Rows are points. Each copy is the shape, with its points in the same order, turned, moved and blurred by noise. Say if it was mirrored as well.

Shape:
[[ 0.33  0.41]
 [-0.27 -0.09]
 [ 0.00 -0.20]
 [ 0.23 -0.42]
 [ 0.04 -0.32]
 [-0.55  0.56]]
Copy 1, 6 rows:
[[-0.36 -0.24]
 [ 0.32  0.13]
 [ 0.34 -0.22]
 [ 0.52 -0.46]
 [ 0.42 -0.35]
 [-0.19  0.55]]
Copy 1 is: mirrored
Copy 2:
[[ 0.60 -0.17]
 [-0.03  0.36]
 [-0.04  0.09]
 [-0.24 -0.20]
 [-0.19  0.02]
 [ 0.62  0.73]]
Copy 2 is: only turned
Copy 3, 6 rows:
[[ 0.36 -0.12]
 [-0.25  0.34]
 [-0.30  0.06]
 [-0.48 -0.21]
 [-0.39 -0.01]
 [ 0.33  0.73]]
Copy 3 is: only turned
Copy 4 (6 x 2):
[[-0.14 -0.36]
 [ 0.04  0.40]
 [ 0.21  0.19]
 [ 0.54  0.12]
 [ 0.32  0.21]
 [-0.68  0.33]]
Copy 4 is: mirrored

Shape, 10 rows:
[[-0.25 -0.40  0.09  0.04]
 [-0.35  0.34 -0.20  0.63]
 [-0.19  0.01 -0.12  0.57]
 [-0.35  0.63  0.08 -0.41]
 [-0.12  0.03 -0.01  0.09]
 [ 0.62 -0.18  0.06  0.12]
 [ 0.39 -0.01  0.26  0.47]
 [-0.20 -0.12  0.18 -0.59]
 [-0.21  0.56 -0.39  0.05]
 [ 0.00  0.60  0.44 -0.34]]
Copy 1 (10 x 4):
[[-0.02 -0.34 -0.01 -0.16]
 [-0.32  0.45 -0.52 -0.26]
 [-0.26  0.17 -0.44 -0.06]
 [ 0.49  0.62  0.22 -0.47]
 [ 0.17  0.13 -0.12 -0.14]
 [ 0.10 -0.04  0.01  0.68]
 [-0.25  0.11 -0.06  0.45]
 [ 0.49 -0.21  0.38 -0.31]
 [ 0.40  0.59 -0.39 -0.33]
 [ 0.23  0.58  0.46 -0.10]]
Copy 1 is: only turned
Copy 2 (10 x 4):
[[ 0.21 -0.18 -0.19  0.41]
 [-0.52  0.55 -0.10  0.62]
 [-0.14  0.34 -0.24  0.50]
 [-0.62 -0.28  0.37  0.08]
 [-0.14  0.06 -0.15  0.26]
 [ 0.39  0.37 -0.22 -0.28]
 [ 0.27  0.62  0.03  0.13]
 [ 0.04 -0.64  0.10  0.03]
 [-0.75  0.15 -0.11  0.06]
 [-0.30 -0.13  0.69 -0.13]]
Copy 2 is: only turned
Copy 3, 10 rows:
[[ 0.37 -0.02  0.32 -0.23]
 [-0.51 -0.28 -0.01 -0.26]
 [-0.13 -0.37  0.07 -0.18]
 [-0.22  0.75 -0.09 -0.31]
 [ 0.08  0.06  0.03 -0.12]
 [ 0.47 -0.11 -0.19  0.44]
 [ 0.05 -0.23 -0.02  0.46]
 [ 0.47  0.64  0.16 -0.25]
 [-0.30  0.21 -0.46 -0.38]
 [-0.18  0.82 -0.04  0.21]]
Copy 3 is: only turned
Copy 4 (10 x 4):
[[-0.13  0.59 -0.10 -0.03]
 [-0.08  0.43 -0.55  0.83]
 [-0.11  0.47 -0.61  0.42]
 [ 0.21  0.09  0.46  0.83]
 [-0.01  0.30 -0.10  0.27]
 [ 0.39  0.04 -0.33 -0.30]
 [ 0.51  0.39 -0.56 -0.07]
 [-0.02  0.24  0.61  0.02]
 [-0.08 -0.04 -0.19  0.70]
 [ 0.60  0.15  0.31  0.53]]
Copy 4 is: mirrored

Shape, 13 rows:
[[-0.25  0.12  0.34  0.41  0.30 -0.05 -0.04  0.19]
 [ 0.30 -0.06 -0.16  0.01  0.31 -0.26  0.22 -0.51]
 [-0.17  0.15  0.08 -0.01 -0.14 -0.37 -0.67 -0.29]
 [-0.36 -0.06  0.13  0.53  0.01 -0.21  0.33  0.74]
 [-0.73 -0.16  0.01 -0.32  0.20  0.16  0.07  0.20]
 [-0.03 -0.04 -0.03 -0.27  0.10 -0.32  0.32  0.32]
 [-0.20 -0.22 -0.11 -0.06 -0.23 -0.54  0.43  0.01]
 [ 0.07 -0.41 -0.11 -0.10 -0.14  0.47 -0.78  0.10]
 [-0.12  0.10 -0.38 -0.58 -0.42  0.09  0.16 -0.06]
 [ 0.33  0.31  0.20 -0.46  0.58  0.14  0.05 -0.72]
 [-0.34  0.25  0.13 -0.16  0.25 -0.67 -0.42  0.10]
 [-0.87  0.24 -0.56 -0.55  0.79  0.58 -0.02  0.08]
 [ 0.20 -0.57  0.35  0.16 -0.25 -0.39 -0.23 -0.13]]
Copy 1 (13 x 8):
[[-0.14 -0.10  0.44  0.10 -0.14 -0.16 -0.55  0.07]
 [ 0.31 -0.11 -0.47 -0.20  0.07  0.13 -0.13 -0.18]
 [-0.39  0.54 -0.24 -0.33 -0.50  0.02 -0.44  0.00]
 [-0.20 -0.26  0.87  0.39 -0.21 -0.34  0.00 -0.34]
 [-0.65 -0.37  0.35 -0.21 -0.07  0.40 -0.01 -0.09]
 [-0.06 -0.42  0.19 -0.13 -0.46 -0.08  0.20 -0.21]
 [-0.02 -0.10  0.03 -0.32 -0.22 -0.05  0.26 -0.62]
 [-0.84  0.21 -0.34  0.09  0.03 -0.15  0.03  0.49]
 [-0.24 -0.03 -0.21 -0.15 -0.34  0.52  0.62  0.01]
 [ 0.36 -0.26 -0.52 -0.46  0.03  0.53 -0.38  0.48]
 [-0.40 -0.08 -0.10 -0.30 -0.73 -0.04 -0.55 -0.20]
 [-0.85 -0.65  0.07  0.24  0.07  1.16 -0.32  0.08]
 [-0.23  0.18 -0.10 -0.42 -0.02 -0.72 -0.03 -0.02]]
Copy 1 is: mirrored
Copy 2, 13 rows:
[[-0.25 -0.11  0.17 -0.29  0.59  0.24  0.24  0.10]
 [-0.45  0.14 -0.01 -0.03  0.06 -0.69  0.14  0.05]
 [ 0.04 -0.46 -0.41 -0.16  0.16 -0.15 -0.08  0.53]
 [-0.71  0.10 -0.06 -0.34  0.45  0.75  0.28 -0.13]
 [-0.02  0.16  0.17 -0.32  0.07  0.38 -0.48 -0.16]
 [-0.62  0.06 -0.01 -0.49 -0.14  0.08 -0.03 -0.16]
 [-0.70  0.18 -0.19 -0.07 -0.25  0.16 -0.05  0.18]
 [ 0.65 -0.12 -0.58 -0.38  0.05  0.03  0.23 -0.21]
 [-0.23 -0.30 -0.22  0.04 -0.53 -0.05 -0.30 -0.40]
 [-0.03 -0.22  0.52 -0.16 -0.01 -0.99 -0.03 -0.03]
 [-0.36 -0.36 -0.18 -0.63  0.28 -0.01 -0.33  0.50]
 [ 0.15  0.02  0.24 -0.36  0.48 -0.06 -1.07 -0.77]
 [-0.07  0.17 -0.30 -0.23 -0.17  0.00  0.56  0.53]]
Copy 2 is: mirrored
Copy 3, 13 rows:
[[-0.43 -0.10  0.34  0.17  0.35 -0.38  0.04 -0.10]
 [ 0.09  0.20 -0.30 -0.39 -0.03 -0.40  0.13 -0.02]
 [-0.52 -0.44 -0.56 -0.10  0.53  0.07 -0.14 -0.16]
 [-0.19 -0.05  0.74  0.24  0.57  0.01  0.48  0.10]
 [-0.60 -0.05  0.20  0.32 -0.28  0.26  0.25  0.30]
 [-0.10 -0.04  0.28 -0.32  0.06  0.27  0.30  0.09]
 [-0.17  0.24 -0.02 -0.23  0.28  0.39  0.59  0.09]
 [-0.12 -1.03 -0.37  0.35 -0.27  0.03  0.16 -0.17]
 [ 0.08 -0.02 -0.22 -0.04 -0.21  0.69  0.00  0.03]
 [-0.27  0.18 -0.31 -0.51 -0.51 -0.41 -0.48 -0.25]
 [-0.80 -0.33 -0.11 -0.34  0.49  0.04 -0.10  0.29]
 [-0.54 -0.10  0.12  0.40 -0.75  0.09 -0.39  0.96]
 [-0.26 -0.39 -0.30 -0.23  0.29 -0.10  0.71 -0.53]]
Copy 3 is: mirrored
Copy 4, 13 rows:
[[ 0.07  0.19 -0.36  0.45  0.12  0.52 -0.02 -0.18]
 [ 0.18 -0.06 -0.70  0.12 -0.15 -0.46 -0.05 -0.53]
 [ 0.50  0.38 -0.31 -0.47 -0.25  0.34 -0.06 -0.38]
 [-0.69  0.23 -0.13  0.50 -0.03  0.57  0.00 -0.20]
 [-0.17 -0.02 -0.02 -0.13  0.38  0.20  0.55 -0.06]
 [-0.37  0.40 -0.12  0.15  0.09 -0.18  0.09 -0.32]
 [-0.42  0.22 -0.20  0.01 -0.27 -0.08  0.31 -0.65]
 [ 0.34 -0.30  0.32 -0.53  0.04  0.19 -0.47  0.07]
 [-0.11  0.13  0.11 -0.30 -0.35 -0.44  0.42  0.01]
 [ 0.82  0.08 -0.52  0.19  0.14 -0.63  0.15 -0.22]
 [ 0.09  0.74 -0.49 -0.29  0.19  0.29  0.12 -0.32]
 [-0.03 -0.22 -0.45 -0.28  0.76 -0.09  0.74  0.71]
 [ 0.14  0.09  0.05 -0.05 -0.20  0.13 -0.36 -0.94]]
Copy 4 is: only turned
